Each row is a point. Each copy is the shape, with its points in the same order, stretched, turned, moved and blurred by noise. Is it also mirrored, or only turned?

Shape (7 x 3)
[[-11  23 -11]
 [ -7 -27  -6]
 [ 26 -43  56]
 [  1  -9 -51]
 [-29  52  51]
 [ 30 -34  25]
 [ 25  20  40]]
Copy 1 (7 x 3)
[[-26   9 -36]
 [  1  36 -20]
 [ 36   5  28]
 [ -9  43 -65]
 [-52 -20  11]
 [ 29   7  -4]
 [-15 -34   2]]
Copy 1 is: mirrored
Copy 2 (7 x 3)
[[ -6 -23  34]
 [  4   2  -7]
 [ 37  53  -2]
 [ 15 -44 -17]
 [-31   9  88]
 [ 43  23  -6]
 [ 33   7  53]]
Copy 2 is: mirrored
Copy 3 (7 x 3)
[[ 19  20  25]
 [-16  -2  13]
 [-26 -71  39]
 [ 10  24 -21]
 [ 11  -8  92]
 [ -2 -58  13]
 [ 29 -49  50]]
Copy 3 is: only turned
Copy 4 (7 x 3)
[[ -2  31 -19]
 [ -5 -14 -10]
 [ 63 -71  15]
 [-38  31  14]
 [ 57   3 -59]
 [ 36 -45  22]
 [ 60 -13   4]]
Copy 4 is: mirrored

Shape (7 x 4)
[[ 28  36 -11   5]
 [-32 -24 -54  52]
 [ 56 -39  56  -6]
 [-30 -12 -44  -2]
 [  9  41 -32 -36]
 [ 16   9   6 -11]
 [ 18  13  53   4]]
Copy 1 (7 x 4)
[[ 20  32  22  18]
 [-69  47 -36   7]
 [ 48 -34 -66  69]
 [-39  17 -13 -31]
 [ 13  20  40 -36]
 [ 17   1   2  14]
 [  3 -30  -2  67]]
Copy 1 is: only turned
Copy 2 (7 x 4)
[[ 25  24 -25  -6]
 [-77  22 -38  50]
 [ 52 -37  32  59]
 [-64   4 -13   6]
 [ -6  13 -11 -50]
 [  4   6   6   9]
 [ 29  26  20  36]]
Copy 2 is: only turned

Shape (8 x 4)
[[  -5   -5   -6   34]
 [  59    4  -11   16]
 [  33   -7  -11   17]
 [  -1   18   -1   -3]
 [  35   31   -4   32]
 [   2  -12   11   15]
 [  -2   -5   48   48]
 [   1    5   -6 -120]]
Copy 1 (8 x 4)
[[  27   33   -9  -11]
 [  72   -7    8   11]
 [  46   -2   -1   -3]
 [  12   -1   26    8]
 [  73   23   24   13]
 [  17    4    4  -19]
 [  36   34   25  -58]
 [ -65 -100   50   52]]
Copy 1 is: mirrored
Copy 2 (8 x 4)
[[  2 -33 -32  -1]
 [ 57 -28 -16 -18]
 [ 34 -25 -14  -3]
 [ 13  13 -29  -7]
 [ 42 -26 -48 -29]
 [ -3 -17  -6 -14]
 [-21 -38 -11 -62]
 [ 19 117  37  29]]
Copy 2 is: mirrored
Copy 3 (8 x 4)
[[ 17   1 -16  40]
 [ 45  -6  33  -3]
 [ 31   0  23  12]
 [-13   9  -4   1]
 [ 39  23  -3  -5]
 [  5 -21 -14  23]
 [ 22 -32 -52  30]
 [-95 -11  67 -60]]
Copy 3 is: mirrored

Shape (10 x 6)
[[-30 -38  53  28 -45 -27]
 [ -2  35  20 -43  19  45]
 [ -2  19  35  54  20 -17]
 [ 37  40  16 -31 -23 -46]
 [ 27 -31  11  24 -29  40]
 [-30  21 -22  32 -30 -50]
 [-29 -33 -11 -50  -5  21]
 [-23   1 -14  36  14  -8]
 [-27  54 -41  14  28  31]
 [-28  -9 -20  21  56 -13]]
Copy 1 (10 x 6)
[[-61 -21 -61  24  -5 -24]
 [-13  11  48 -65 -43 -21]
 [ 15  25  -6   5  29 -22]
 [-57  29  -3 -43   2  54]
 [-20 -36   8  29 -29   7]
 [ -7  16 -85   5  13  33]
 [-31 -47 -16 -50 -41   9]
 [ 24  -7 -34  -5  10   3]
 [ 56  25   0 -39 -22   0]
 [ 39 -14 -13 -34  26   0]]
Copy 1 is: mirrored
Copy 2 (10 x 6)
[[-37 -35 -94   5 -44 -44]
 [-15   8  35 -15   8  44]
 [-11  17 -72  40  -2  18]
 [  6  52 -13 -32 -34 -25]
 [ 17 -24   9  56 -31   2]
 [ -9  12 -52   2  36 -67]
 [  1 -50   4 -43 -10   5]
 [  6 -11 -52  24  25 -10]
 [ -4   7  21  31  79   8]
 [ 33 -27 -57  -8  42  21]]
Copy 2 is: mirrored
Copy 3 (10 x 6)
[[-45 -54  12  10 -13  66]
 [ 60  17  -9 -70  25   3]
 [-56 -45  14 -33  19 -13]
 [ 46 -63 -50 -31 -47 -33]
 [-19  -7 -61   6  38  75]
 [-53  -4 -14   4 -76 -23]
 [ 48  44   5  20 -10  47]
 [-48  17   7   6  -8  -6]
 [-18  67 -11 -50 -11 -43]
 [-29  28  47  22   4 -23]]
Copy 3 is: mirrored
Copy 4 (10 x 6)
[[  32 -102   10  -54    6  -10]
 [  32   21   51   -5  -15   16]
 [  22  -62   -1   20  -53   14]
 [  64    8  -23  -58  -43  -13]
 [ -24  -40   18  -38  -19   40]
 [ -11  -40  -15  -28  -14  -61]
 [   0    1   27  -27   49   -4]
 [ -21  -40    0   21  -15   -9]
 [ -35   12   33   37  -39  -25]
 [  -8  -22  -23   55   -3   -7]]
Copy 4 is: only turned

Shape (12 x 6)
[[ 63 -31 -30  24 -14  41]
 [ -3  27  19 -18   9 -21]
 [  9   5 -31 -41 -29 -22]
 [-28 -45  10  -7  12  13]
 [-23 -34   1  -7  11 -29]
 [ 46 -35 -31 -53 -29  -7]
 [ 22 -25 -30  14   0  40]
 [-15  22  26   6 -28  33]
 [ 50 -55  24 -16  18 -35]
 [-40   0  61  23   4 -46]
 [ 41  37  30 -47 -62  19]
 [-26  -1   9 -54   6 -11]]
Copy 1 (12 x 6)
[[ 49  14  70  31 -69   7]
 [-28  20 -21   0  16 -31]
 [-59   8   7  43 -42 -33]
 [-11 -21 -23 -54 -27   3]
 [-22 -38 -17 -23 -21 -15]
 [-17  25  25  43 -86 -51]
 [ 29  13  28  16 -51  25]
 [-31  36  21 -26   2  22]
 [ 33 -17  10 -12 -50 -78]
 [-46 -48   1 -62  44 -26]
 [-43  94  50  11 -30 -38]
 [-40  14 -50 -12 -14 -27]]
Copy 1 is: only turned
Copy 2 (12 x 6)
[[ 34 -78  21  -2 -31 -27]
 [ -8  40 -15 -45   5  11]
 [ -1  38   1  -1 -51  -9]
 [-41 -22 -38   0   6 -25]
 [-52  10 -12 -12  -1 -34]
 [  7   0 -18 -15 -83 -34]
 [ 20 -52   2  16  -6 -28]
 [ -4  -8 -21  -8   8  49]
 [-33 -16 -18 -80 -40 -48]
 [-79  23  -3 -55  34  23]
 [ 28  21 -34 -49 -64  68]
 [-21  49 -54 -20 -14  -6]]
Copy 2 is: only turned
Copy 3 (12 x 6)
[[ 70 -91  -9  41   0  39]
 [ 11  42   1 -16  11  -7]
 [ 25 -10 -25 -13 -30 -12]
 [-48 -22  25  -6  -5  22]
 [-31  -9  22 -15   4 -19]
 [ 51 -64 -13 -19 -37  13]
 [ 14 -60   2  35  -8  36]
 [-17   3 -32   1  17  43]
 [ 51 -44  36 -32  19 -16]
 [-50  47  12 -26  56 -37]
 [ 52  -8 -60 -41 -10  44]
 [-24  24  11 -34 -27   8]]
Copy 3 is: mirrored

Shape (13 x 8)
[[-33  56  40  -2 -10   1  36   7]
 [ 42  20 -44   4 -32 -34  37 101]
 [ -1  16 -14 -29  15   5 -19 -33]
 [-17  -5 -33 -13  29 -40  38  -7]
 [ -9 -28  37 -15 -37 -42 -34   2]
 [-52  -7   8 -14 -38   2 -23 -12]
 [ 13   3 -26  49 -20 -14 -27  -2]
 [-26  -1  49 -16 -15   2   6 -17]
 [ -8  27   6   5  -7  60  -7  -7]
 [-33  65 -72 -18 -17   0 -27 -11]
 [-77  -6  -4 -39  48 -48 -31   6]
 [ 29 -26   1 -39  11  -8  35 -19]
 [ 16  21  53  -1 -15  33  47   0]]
Copy 1 (13 x 8)
[[ 27 -34  41  -9  35  16  35  14]
 [ 97   6  22  -8 -40  56 -85 -35]
 [-15   1 -12 -30  11 -37  12  39]
 [ -5   9 -36 -46  21  46 -16  18]
 [ 23 -48 -29  52  31 -34 -29   2]
 [ 12 -83  -9  17 -19 -28 -30  29]
 [-24  -9  22   1 -49  18 -48   3]
 [ 10 -35 -25  23  23 -29  24  14]
 [  6 -13  18  -9 -50 -27  26  28]
 [  7 -40  60 -68 -38  -5 -57  53]
 [  3 -28 -26   1  48  12 -20 106]
 [ 13  33 -79 -19  25   0  18 -20]
 [ 30   0 -14   8  17 -13  62 -24]]
Copy 1 is: mirrored
Copy 2 (13 x 8)
[[  31   44    9   -7  -48   37   62  -26]
 [ -10   93   21  -48 -109    8  -70   19]
 [  50   -6  -38   32    3  -13    1  -11]
 [  26   23  -33    6  -71  -11   25   79]
 [ -54  -34   26   52  -28   35   -7  -20]
 [ -15    8    9   75  -15  -10   37  -36]
 [ -40   23  -62   24   -1  -20   -1   -5]
 [  12   -9   31   41   -7   26   35  -14]
 [  43   38  -12   23   35  -32   12  -47]
 [  35   48  -74   39  -55  -32   33  -46]
 [ -11  -30  -26  -10  -78  -21   50   -7]
 [  57    0   18   34  -16   10  -36   63]
 [  52   41   40    6    8   32    7   -1]]
Copy 2 is: mirrored
Copy 3 (13 x 8)
[[ 16 -18 -22   6 -25 -36  45  22]
 [ -9 -38  52 -12 -53  27  26 -33]
 [ 26 -24 -46  -3  -9   3 -27  -1]
 [ 23 -54 -16  -4 -17 -26 -18 -50]
 [-45  14   3  -1  27  -5  -7  16]
 [-39   4 -43  31   6   4   0  12]
 [ -2  15   3  41 -22  13 -29  -5]
 [ -5   8 -36   1  12 -24  17  11]
 [ 30   6 -48  25 -15  16  18  10]
 [ -3 -47 -50  36 -58  24 -29  12]
 [ -6 -74   2  13  52 -15 -11   4]
 [ 27 -16 -34 -39  -9 -14 -13 -47]
 [ 34  16 -33 -15 -22 -24  45  -3]]
Copy 3 is: only turned
Copy 4 (13 x 8)
[[ 15  40  47   4   0  40 -80 -33]
 [-10 -48  92  22 -18 100  59 -12]
 [ -7 -11  12 -14  10  -4 -26  26]
 [ 11   1  13 -47 -19  46  40 -22]
 [-14  63   1  -3   0 -12   7  82]
 [ 30  28 -13   8   7  22 -16  54]
 [-33  17 -13  51  50  33  50  11]
 [  7  58   8   4 -21  -3 -50  15]
 [ -1 -11   6  56  -5  25 -65 -22]
 [ 33 -60  29  -8  74  59  -4  45]
 [-15   9 -26 -69 -18  55   7  76]
 [  6   3  30 -30 -56 -12   4 -19]
 [  5  44  44  39 -40   1 -80 -61]]
Copy 4 is: only turned
